Each row is a point. Each table stands for the endless flat space through its points: a line for two points, a plane for three, and so on. The two share one point or none. Which?
(in the rows, 128 means zero)

First, 2 rows:
[[157  96  78]
 [153  93  71]]
Second:
[[175  84  72]
 [150 129 122]]
They share: [165 102  92]

First (2 x 3):
[[129 155 141]
 [133 156 141]]
Second (2 x 3):
[[129 150 145]
 [121 158 137]]
They share: [125 154 141]

First:
[[109 100 148 158]
 [113 108 184 166]
 [ 92  87 187 136]]
Second, 2 rows:
[[104 123 173 164]
 [108 116 165 161]]
They share: no point

First, 5 rows:
[[ 81 104 138 122 100 123]
 [ 54  98 112 173 117 130]
 [131 106 166 147 134 203]
 [108 131 147 170 106 192]
 [ 94 150 142 190  99 183]]
Second (2 x 6):
[[ 97 108 154 135 109 170]
 [ 87 102 158 123 113 190]]
They share: no point

First:
[[172 140 106 146 100 112 100 122]
 [127 135 126 146  95 147 150 112]]
Second:
[[156 128 116 136  88 136 129 112]
 [155 154 115 164 114 113 105 127]
 [168 152 128 168 112 124 105 124]]
They share: [154 138 114 146  98 126 120 118]

First, 2 rows:
[[120  82 171  84 157 154 101  78  80]
 [150 112 146 104 122 169  96 123 125]]
Second:
[[ 72  95 178 109 125 142  97  78 107]
 [140 101 152  94 151 156  90 103  90]
 [124 116 189  74 121 182 101 102 102]
 [152  91 120 111 187 124  95 110  71]
 [184  97 136  83 181 154 115 122  73]]
They share: [132  94 161  92 143 160  99  96  98]

First (5 x 11):
[[200 123 119 122 118 118 120 100  89 137 138]
 [166 115 149 114  79 147  80  89 153 133 127]
 [163 112 146 129  82 128  66  79 149 118 112]
 [161  80 148 129 101 135 122 126 141  90 159]
 [177  86 133 125 110 129 128 120 118 100 165]]
Second:
[[170  91 170 114  85 116 101 167 153  83 107]
 [158  93 167 118  96 119 108 153 160  99 103]
 [154 143 197 170  92 175 156 105 164 119  85]
 [146 121 158 158  99 110  91 107 151 135 129]
 [146  99 155 133 102 113 105 129 154 117 109]]
They share: no point

First:
[[142  81 118 123  68 182  94 168 178 166  81]
 [114  69 133 167 126 123  61 127  83 108 139]
 [170 160 202 132  37 211 179  81 201 144  92]
 [128 127 175 171  93 165 166  60 130 124 118]
 [115 115 168 156 140 121 104  89  80 112 142]
 [150 133 189 159  58 187 135 103 172  94 115]
 [121 100 106 161  90 148 126 125 127 188 118]]
Second:
[[132 110 143 133  89 176 117 113 149 137  95]
 [140  94 149 136  99 180 127 127 140 147 101]
 [128 119 136 127  82 180 110 104 156 131  87]]
They share: [132 108 151 142  93 164 121 117 144 139 105]

First, 7 rows:
[[143 207 162 143 133 115  30 133 209 150 149 204]
 [168  94 112 139 143 112 137 139 130  88  60 100]
 [193 176 162 116 127  91 116  79 149 132 122 160]
 [205 187 173  87 124  52 135  34 166 125 168 157]
 [177 150 149 117 148 101 117  72 158 134 128 132]
 [145 206 142 133  65  84  82 131 175 165 171 209]
 [157 132 130 148 143 119  86  83 183 162 144 130]]
Second (6 x 12):
[[123 115 165 140  86 120 154  63  98 144  69 167]
 [149 112 118  89 125 108 129 136 153 156 141 161]
 [121 103 125 116  82 131 151 102 123 134 103 134]
 [154 140  89  99 100 112 119 157 171 103 152  97]
 [196 188 152 132 157  60 107 126 165 138 132 164]
 [179 176 154 162 144  71 143 108 151 146 112 140]]
They share: [159 152 133 121 115  94 122 118 148 123 120 146]
